Each row of a before or after table is a point. The points were changed in one or more steps. Then noise was added and the rows were shuffled. The steps act on how far a point lies along the listed directions, d1 being the first. Name the steps. A step turns or swaps two directions, mirrors them in a line or flattens them onto one, adds a multiple of one to another, or multiplies one. Angles are multiples of 10 degrees, from the lower direction toward the higher: turns from -170 to 170, lines from 10 to 170 but not 90. Use the fewest steps. Two steps may share a direction if one is a turn and the other turns, adds or multiplies; they go together, in the order done. Otherwise the lowest direction goes first.
In the rows, zero is written as 128.

Directions:
(1): [154  90 161]
(2): [122  89  88]
(3): [178 143 106]
Before:
[[151 173 139]
 [ 95 152 156]
 [106  82 137]
 [112  88 155]
 [ 84 117 121]
 [109 114 118]
 [154 137 142]
 [ 90 139  94]
 [ 96 137 138]
 [161 115 148]
 [121 105 163]
 [172 141 169]
 [159 132 151]
 [164 109 112]]
After (14 x 3):
[[ 66 140 178]
 [148 184  84]
 [ 55 104 121]
 [ 76 148 156]
 [159 140  66]
 [153 156 101]
 [ 75  99 139]
 [ 76 126 189]
 [191 159 125]
 [113  70 145]
 [105 109 156]
 [ 69  88 171]
 [152 174 118]
 [147 167 102]]
Steps: turn d1 and d2 by -120 degrees; multiply d3 by 2

Directions:
(1): [136 154 111  71]
(2): [ 88 172 108 148]
(3): [154 118  71 144]
(4): [ 84  88 109 109]
Before:
[[164 129 104 107]
 [ 62 150  82 120]
 [117 110 123 174]
 [103  95 129  90]
 [135  89  62 169]
 [147 159  83  75]
 [ 74 101 108 130]
 [128 119  29 118]
 [112 140 133 112]
 [152 155 113 126]
 [185  76 170 117]
 [122 109 114 114]
 [149 148  68 104]]
After:
[[ 70  80 120 110]
 [100 138 104  34]
 [133 116 108 136]
 [157 148  72  89]
 [145 153  98  72]
 [138 136 145 145]
 [157 160 125 119]
 [ 84 137 165  59]
 [ 95  97  94  98]
 [109 113 115 109]
 [ 94  85  92 120]
 [146 152 114  99]
 [103 126 170 124]]
Steps: mirror d1 and d3 in the line at 30 degrees; multiply d2 by 0; multiply d4 by 1.3

Directions:
(1): [172 105  97 149 141  86 179 139]
(2): [141 201  89 157 134 135 123 103]
Before:
[[151 193  96 148 129 117 163 114]
 [101  42 176 100 113 141 116 149]
 [138 140 102 126 142 129 138 143]
 [189 177  83 159 140 130 166 110]
 [124 105 149  92 139 131 130 137]
 [167 178  89 165 129  76 153 121]
 [113 158 132 131 139 146 133 142]
 [215 125  50 181 175  85 202 143]
 [132 168  95 135 132 110 120  99]]
After (9 x 8):
[[162 189  91 166 126  82 145 115]
 [127 102 146  94 140 128 133 139]
 [215 149  44 185 176  92 195 136]
 [137 143 103 124 141 132 135 140]
 [111  36 169 102 117 131 126 153]
 [111 156 136 129 141 145 133 143]
 [183 187  85 158 137 137 158 104]
 [145 200 100 145 126 122 155 111]
 [130 171  99 134 130 115 113  97]]
Steps: turn d1 and d2 by 10 degrees

Directions:
(1): [121 117 166 155 157 159  96 122  61 128 173]
(2): [197 107 102 145  87 144 171 148 100 128 152]
Before, 13 rows:
[[122 157 119 103 130  79 105 108 159 136  65]
 [ 48 146 148  98 184 119  86 107 122 124 125]
 [192  88 141 136 108 173 135 163  54 126 186]
 [199 104  93 153 100 128 182 150 124 123 142]
 [ 65 128 150 110 158 110  85 116 152 132  85]
 [143  86 110 136 125 119 159 155 130 142 145]
 [ 64 174 145 108 168 104  83 102 164 134 115]
 [143 127 143 154 127 161 114 150  54 135 170]
 [166 121 116 156 123 147 125 118 109 129 153]
 [178  93 121 133 123 148 142 136  89 126 148]
 [168 108 169 177 116 181 121 160  45 122 211]
 [203  97 108 122  85 135 202 158 112 113 138]
 [ 88 122 159 150 182 160  92 103  91 129 151]]
After (13 x 11):
[[202 124  76 122  48 116 201 180 179 123 127]
 [105 145 118  73 125  83 172 129 207 116  66]
 [123  93 159 144 138 151  96 132  61 134 144]
 [149 138  97 132 116 119 137 112 167 132 120]
 [182 122  85  86  79 115 175 165 185 123 103]
 [151 110  95  99 113 108 157 132 168 126  96]
 [115 137  97 115 134  87 146 123 209 127  83]
 [146 110 133 136 136 165 124 130  38 124 190]
 [115 145 166 139 162 109  68  99  78 138 117]
 [182 100 110 156 113 165 166 133  92 120 160]
 [170 140  78 122  77 126 178 173 132 140 116]
 [136 138 158 155 152 156  99 120  57 134 194]
 [103 101 121 113 134 102 149 154 169 142 122]]
Steps: turn d1 and d2 by 100 degrees

Directions:
(1): [154 151 150  78 153  92 125 125  99  72  76 135]
(2): [140  94 169  88  80  84 100 162 152 133 164 145]
(3): [106  83 145 116 196 116 157 168  88 153 148 123]
(4): [105 121 100  96 143 113 125 117 167  98 151  45]
Before (12 x 12):
[[149 133 172 148  67 126  95 148 124 151 116 190]
 [135 166 117 102 106 118 120 107 154  81  95 104]
 [110  99 118 181 100 160 146 153 117 181 136 162]
 [128 119 108  80 128 110 127 111 154 120 133  92]
 [176 200 155  85 101  96  93  93 127  46  45 165]
 [166 165 161  58 116  85 138 117 101  76  74 155]
 [127 114 109 127 109 108 123 113 135 121 153  88]
 [137 143 153 100 160 117 142 145  98 105 116 126]
 [158 148 164  76 167 118 103 141  73  85  71 140]
 [157 125 131 136  39 134  88 115 176 121 123 154]
 [164 195 148  70 138  95 114 108  82  32  44 138]
 [126 140 120 151 123 119 130 123 132 121  99 107]]
After:
[[125 151 128 117 176 130 157 129  92 106  81 131]
 [ 95  91 100 161  88 148 133 146 160 165 163 107]
 [116 151 111 204 104 184 122 112 129 167 116 144]
 [156 162 174 127 163 128 143 146  23 112  60 217]
 [122 119 134 141 147 108 139 143 115 133 107 113]
 [161 171 154 127 123 137 160 114  68 127  67 206]
 [118 142  76 182 154 189 147  90 124 127  92 108]
 [135 130 107 119 130 105 129 106 117 100 125  90]
 [143 170 149 162 190 156 154 120  46 129  48 209]
 [141 140 113  81 141 112 132 103 127 105  99 115]
 [151 147 168 114 109 119 125 147 110 121 122 162]
 [167 141 178 119 121 140  95 149  74 132  86 198]]
Steps: turn d1 and d4 by -50 degrees; turn d2 and d3 by -110 degrees

Directions:
(1): [118 140  93  94 126 154 123  64  96 126 100 130 109 185  77 127 176  88]
(2): [126 152 149 108 111 119 136 160 161  65 187 196 117 176 102 140 130 125]
(3): [173 118 143 100 139  90 122 157  63 134 121 102 107 162 114 202  89 136]
Before (9 x 18):
[[133  92 124 128 142 112 117 143  78 152 103  83 129 114 141 160  95 139]
 [139 120 132 143 127 136 123 130 119 138 122 114 139 118 147 133 132 130]
 [103 103 110 133 132 160 124 100 128 151  93 117 126 117 128 105 157 107]
 [133 141 115  99 145 133 119  88 114 134 119 115 103 152 108 142 150 104]
 [152 143 146 123 120 116 137 156 124 104 160 158 114 174 118 143 119 126]
 [168 101 164 127 163  99 112 172  52 170 104  57 121 107 153 177  81 158]
 [111 129 118  97 144 154 119  90 125 132  99 135 123 147 112 112 152 108]
 [140 150 138  71 116 108 125 127  99 104 135 158 103 201  85 187 142 112]
 [111 120 112 128 127 147 123 106 119 153 110 116 133 116 113 103 143 120]]
After, 9 rows:
[[134 141 119 102 147 130 119  99 121 129 125 118 106 149 112 142 146 110]
 [149 129 144 101 127  98 125 145  97 140 119 119 119 142 128 182 116 136]
 [156 127 143 144 128 114 133 156 114 137 138 124 125 131 144 137 106 139]
 [101 117 105 114 124 164 128  92 132 125 108 142 117 153 102 109 171  95]
 [108 134 115  90 142 158 116  81 122 127 102 141 119 159 101 112 162 103]
 [176 104 207 145 156  69 122 249  99 135 165  95 131  85 183 185  38 190]
 [137  98 151 137 133  94 124 189 109 122 143 113 135 111 156 166  72 158]
 [108 129 111 118 121 150 124 100 122 132 121 135 126 141  95 106 152 112]
 [138 126 137 139 122 134 126 136 128 127 135 128 137 127 144 137 131 130]]
Steps: add -1 times d3 to d1; multiply d2 by 0

Directions:
(1): [129 138  33 123  85 138 159 114 101 107 163 140 122 189 126 106 119 156
 128 168]
(2): [141 105 144 110 135 134 182  62  82 163 128 176 176 105 126 164  89 100
 122 156]
(3): [157 140 137  85 126 111 100 145 108 113 126 216  93 152  94  90 126  79
 100  94]
(4): [ 79 128 137 109 121  83 107 152  93  94  68 172 115 124 151 165 122 169
 173 170]
Before (14 x 20):
[[140 129 119 128 125 115  98 168 147 118 135 113 105 133 109  92 155 113
  114  94]
 [141 127 120 111 127 118 149 103  85 130 119 156 136 130 107 129 110 104
  109 140]
 [132 137  95 158 122 142 150 128 141 136 156  92 130 150 132 122 136 141
  121 143]
 [165 140 149 113 142 121 114 129 138 119 141 157 136 138 113  89 129 103
   93  79]
 [133 109  81 158  96 154 147 103 136 151 152  76 149 142 127 121 135 150
  135 142]
 [148 131 173 117 149 123  94 158 140 113  96 145 110 108 121 119 143 108
  128  85]
 [101 132  48 109 101  88 120 164 107  82 133 187  97 179 134 120 125 150
  160 177]
 [160 139  69 130 101 153 139 128 111 121 182 168 131 182 114  71 121 107
  120 120]
 [103 118 158  83 109  86 116 143  75 113  60 190 141 117 138 172 125 153
  150 154]
 [155 136 123 149 135 139 128 113 144 115 162  98 120 129 111 101 143 107
   95  94]
 [130 121 110 175 118 140 102 145 181 112 161  26 130 127 133 101 159 152
  109 109]
 [142 138 130 130 142 129 115 159 132 130 117 115 115 141 126 118 138 140
  116 105]
 [ 86 125  48 146 108 125 109 172 145  91 125  82 119 172 163 126 159 181
  164 145]
 [128 116  81 150 119 151 163 106 125 130 172  90 140 158 135 114 113 144
  119 129]]
After:
[[163 131 125 140 132 137 145  93 125 127 166 125 132 128 107 108 129  92
   89 102]
 [123  86 104 180 117 163 202  45 128 167 171  29 217  95 157 172 106 157
  121 177]
 [173 126 176  82 149 120 116 129 100 125  97 222 123 112 106 120 118  67
  107  84]
 [167 114 121  92 123 119 147 110  91 141 141 196 133 132  93 107 116  70
   96 113]
 [188 146 152  78 140 108  99 131 118 109 139 232 117 155  88  66 121  64
   71  62]
 [152 126 131 111 143 129 144 122 100 146 118 158 136 136 122 130 111 120
  111 120]
 [139 151 126 111 129 105  89 167 116  96 114 146  83 151  97  90 144 106
  103  98]
 [104 133 162  79 108  76  75 187  97  90  53 191 106 129 129 142 146 152
  145 128]
 [ 82  93  40 150 109 145 196  86 101 133 131  83 191 142 185 190 115 186
  174 205]
 [176 149  78 107 100 142 109 153 112 102 181 211 102 201  93  39 127  80
  105  91]
 [111 113  76 172 119 159 162 109 142 129 171  38 147 154 151 126 123 169
  132 137]
 [122 129  89 171 124 149 173 113 139 147 159  61 151 140 146 142 129 158
  129 162]
 [113 102  73 188 101 163 159  94 153 157 157   8 169 126 153 145 139 185
  157 158]
 [114 134  52  85  98  79 117 161  89  81 131 232  88 186 121 110 120 125
  146 167]]
Steps: mirror d1 and d2 in the line at 170 degrees; multiply d3 by 2.5
